Rows are points. To make a cloud, some directions were put in groups of two or more. Within a group, all points are equally far from the middle, so they leave a hole (a ring in 2 directions, a hollow ball in 3). The other directions are filled evenly. Then the cloud was stretched, turned, moved and blurred a little. Count the holes, and give their numbers of directions, smallest first.
In the rows, zero is written as 128.

Cloud:
[[105 133 173]
 [110 140  58]
 [132  74 164]
 [193 130 144]
 [ 79 125 160]
 [151 175 106]
 [177 144 157]
 [127  47  85]
 [104  51  81]
 [165 138 169]
 [199  97 105]
 [194 100 135]
 [184  72  97]
 [186 159 122]
 [ 94  52 123]
 [152  52 115]
 [ 75 116  72]
 [100  52 125]
 [123 171  95]]
Holes: 1 (3)

Cloud:
[[163 102 184 211]
 [119 145  78 177]
 [ 75 107 157 182]
 [ 60 108 112 132]
 [150 103  57 120]
 [135 113 176 215]
 [225 113 129 150]
 [132 139  98 202]
 [212 104 121 182]
 [105  86 188 113]
 [154 130 103 210]
 [174  77 189 153]
 [143 107 133  70]
 [134 175  86 136]
 [103  99 172 202]
 [134 124  83  71]
 [188 150  61 135]
 [119 171 113 163]
 [199  83 137 167]
 [ 89  89  97 107]
 [198 138 112 199]
 [ 92 120  64 123]
 [120  66 124 128]
 [ 75 102 114 171]
 [124  65 133 121]
 [120 107 212 179]
 [ 71 130 128 168]
 [173 103 198 120]]
Holes: 1 (4)

Cloud (80 x 8):
[[ 69 156  78 144 146 103  97 136]
 [170  77 125 149 118 156 144 144]
 [ 33 138  71 138 120 162 138  91]
 [108 119 145 172 172 103 110 107]
 [117 107 156 129  72 152 175 172]
 [127 174 190 111  98  71 134  99]
 [173 110  89 179 150 154 108 148]
 [154 134 153 141 135 151  78 110]
 [ 76 165 127 148 176 125 178 169]
 [ 97 148 110 141  91  79 119 122]
 [ 69 150 120 194 156  90 128 103]
 [164 169 130 180 153 179 126 124]
 [101  81 116 154 110 135 157  97]
 [194 175 140  91 129  98 126 137]
 [111 144 183 130  83 167 154 141]
 [151 110 170 181 138 134 122  90]
 [ 94 140 161 125  74 135 106  92]
 [154 119 173 102 109 100 150 118]
 [ 63 138 144 174 135  93 124 121]
 [143 159  85 176 145  96 143 101]
 [164 116  84 180 123 170  82 155]
 [ 85 142 119 173 174 118 111 107]
 [173 144  92 135  92 127 157  78]
 [111 110 112 121  41 133 111 112]
 [103 118 158 145 154  67 119  64]
 [119 153 104 110 159 121 158  93]
 [140 135  72 185 140 165 145 131]
 [107 156 123 145 142 121 137 176]
 [119  78 149 130  96 131 135  98]
 [125 164  63 132 108 129 163 141]
 [126 132 137 154 115 197 102 116]
 [152 150 200 143 131 101 161 107]
 [103 104  98  71 103 156  93 115]
 [106  93 123  94  48 156 120 101]
 [106 168 100 179 142 155 159 159]
 [129 159 143  95 135 137 148  73]
 [113 117 136 135 153  96 100 167]
 [132  99 150 187 135 113 103  81]
 [149 120 167 184  86 138 138 125]
 [  7  92 139  97  89 110 138 118]
 [ 88 160  82 138 174 126 172 149]
 [137 114  88 157  78 153 153 152]
 [126 152 156 167 178  93 162  89]
 [158 135 150 135 141  37 160  98]
 [ 31 148 126 131 143 110 163 119]
 [156 133 126 102 116 122  65 159]
 [142 152  97 189 155 149 121 158]
 [ 92 116 191 102 113 127 127 118]
 [ 72 138 121 150 174 166 175 138]
 [ 92 170  75 159 116 219 166 100]
 [191 142 104 165 121 126 129  72]
 [121  82 169 130  98  82 132 177]
 [ 93 183 103 103 133 140 143 143]
 [ 85 142 121  84 162  86 113 100]
 [125 124 106 120 149 139 129 124]
 [132 153 128  65 136 112  96 126]
 [111 142  73 177 194 120 180 138]
 [126 126  94 161 182 105 106  98]
 [ 42 193  89 148 171  71 131 123]
 [109 174 129 191 158  45 163  54]
 [117 162 160 111  83 123 103 135]
 [130 114 125 158  98 140 188 134]
 [119 122 120 183 182  98 114 133]
 [106 126 136 105 106 173 129  76]
 [115 148 159 167 127  69 144 148]
 [198 122 203 143 117  65 134 134]
 [163 111 162 172  92 104 126 124]
 [143 145 152 134  88  73 129 155]
 [138 122 123 137  71 188 146 167]
 [105  85 143  74  75  52 101 127]
 [156 114 146 114  61 142 172 173]
 [112 154 165 124  76 128 155 155]
 [ 54 107 121 160 116 160 121 137]
 [132  84 113 156  67 148 152 156]
 [142 122 147 180 122  54 162 144]
 [127  68 115 112  81 121 112 101]
 [ 81 133 144 172 108 139 114 146]
 [164 121 110 194 155 174 117 109]
 [ 75 109 107 116 115  53 102 131]
 [107 143 113 121 144  80 185 114]]
Holes: 0

Cloud, 100 rows:
[[155 117 162  42 160 108  95 123  96]
 [124 176 162 178  87 180 153 185 198]
 [189  59 154  75 108 146  94 147 149]
 [178 144  68 140 132 160 140 113  98]
 [115  64 155 106 134 129 128  75 141]
 [172  88 131 208 159 107  84 170 163]
 [105 189  88 158 134  88 180 181 119]
 [125 153 161  68 167  56  75  87  79]
 [140 127 161  53 120 134 131  72  67]
 [149 105  98 144  64 121 114 159  47]
 [135  96 117 209 183 129 113 128 109]
 [105 120 133 193 197  87  83 168 194]
 [122 142 145  35 139 119 109 124  85]
 [124 131  75  90  41 143 167 154 106]
 [ 76 161 188  98  70 125 133 198 103]
 [151 158 144 118 115 176 114 188 167]
 [109 194 165  10  77  93 130 154 104]
 [ 97 150 155  61 173  24 117 113   7]
 [164 136 165  81 157  87  79 119  53]
 [118 169 134 109 148 142 102 106  73]
 [ 98 153 154 102 100 138  94 155 118]
 [188  93 146 185 169  64 117 140 195]
 [143 203 120  81 133 116  81 127  95]
 [152 130 129 207 185 106  89 134 189]
 [184 134 112 155  48 147 184 151  81]
 [137 157 154 100 174  75 131 184  91]
 [142  77 123  64 103 119 148  96 115]
 [118 198 152 106 106  67 122 154 170]
 [ 77 134 117 111 103 136 111 148 125]
 [ 86 168 127 160 165 113 138 112  87]
 [178 115 175 183 179 159 100 152 194]
 [170 102 163 178 123 152 158 109  53]
 [150 121 109 164 126 139 130 109 146]
 [137 166 128 111 134 156  90 159 169]
 [ 78 126 110 129  66 131 136 102  42]
 [115  92 101 115 124  87 160  97 109]
 [114 185 144  62 100  99 165 171 109]
 [199 125 162 165 171 121 160 144 112]
 [169 123 159 142 170  62  94 127 135]
 [165 141 160  88 171 125 141 103 123]
 [161  65 160 108 110 156 121 159 144]
 [162 126 160 176 201  79 158 184 137]
 [171 125 154  89 207  76 128 127  29]
 [140 191 145 133 152 148 119 170  67]
 [100 141 126 171 157  88 163  98  50]
 [229  96 165  94 112 141  41 136 130]
 [210 154 127 194 147 180 112 133 144]
 [ 72 156 129 104 152  50  40 110  47]
 [ 87 164 118 161  77 142 137 170  71]
 [157 144 162  83  83 122 130 166  77]
 [163 105  82  64 122 140  54  93 150]
 [126 125 139  86 161 115 112 113 159]
 [212  76 132 194 122 164 108 134 137]
 [136 229 105 182  88 105 216 158 112]
 [120 146 145  76 102 109  67  99 104]
 [101 193  97 106 165 118 152 127  69]
 [149 201 116 113 134 108 147 148 123]
 [117 137 160 139 154  93 124  90 138]
 [145 145 198 140 198  45  95 199 156]
 [ 71 180 127 142  98 122 187 122  83]
 [115 144 154 178  84 166 157 193 168]
 [178 135 155 211 188 113  79 123 184]
 [103 102 130 206 162 105  79 119 167]
 [184 133 147 119 100 116 118  93  43]
 [150  70 148  48 175 120  46  65  99]
 [100 166  78  95 150  82 134 151  88]
 [ 91 151 130 146 197  84 116 198 139]
 [192 100 109 103 137 123  98 120 164]
 [148 147 131  54 136 115  88 100 102]
 [126 127 130 122 145 138 105 116 119]
 [ 95 153 105  93  80 164 113  66  45]
 [ 79 170 117 174 181 119 127  83  56]
 [111 129 145 179 176 170 179 177 158]
 [119 165 143  98  91  93 138  95  89]
 [ 93 129 104 113 142 113 113 113 134]
 [175 106  74 169 121 175 169 102 106]
 [ 98 136 123 113 123 119  99  91  96]
 [156  77 137 178 174 116 102 143 139]
 [167  87 119  99  91 122 105  40  52]
 [ 83 153 149 129 191  52 123 114 111]
 [174 107 145  65 160  91 126  77  17]
 [128 142 133  73  69 100 167 156 177]
 [135 128 195  70 236  82  64  77 101]
 [113  91 176 227 154 105 194 174 107]
 [146 129  84 154 189  93 108 147  73]
 [167 109 135 108  88  96 107  75  71]
 [110 132 142 163 131 145 115  79  16]
 [ 79 145 159 201 197  80 134 116  80]
 [208  73 177  86 194 134  57 130 133]
 [153 112 121 117  66 121  96  42  73]
 [ 90 190 174 124 135  88 156 135 185]
 [187 149 135  95 109 144 159 141  99]
 [ 99 213 176 194 130 111 209 213 115]
 [127 124 168  79 206  79  86 103   8]
 [ 87 107 143  10 140 150 103  99  93]
 [163 130 180 142 118 170  53 146 126]
 [117 124 127  58 114  88  60 100  78]
 [137 201 191 144 134 154 165 145 167]
 [104 136 169  49 134 150  96 101 132]
 [159 123 188  67  86 112  94 155 104]]
Holes: 0
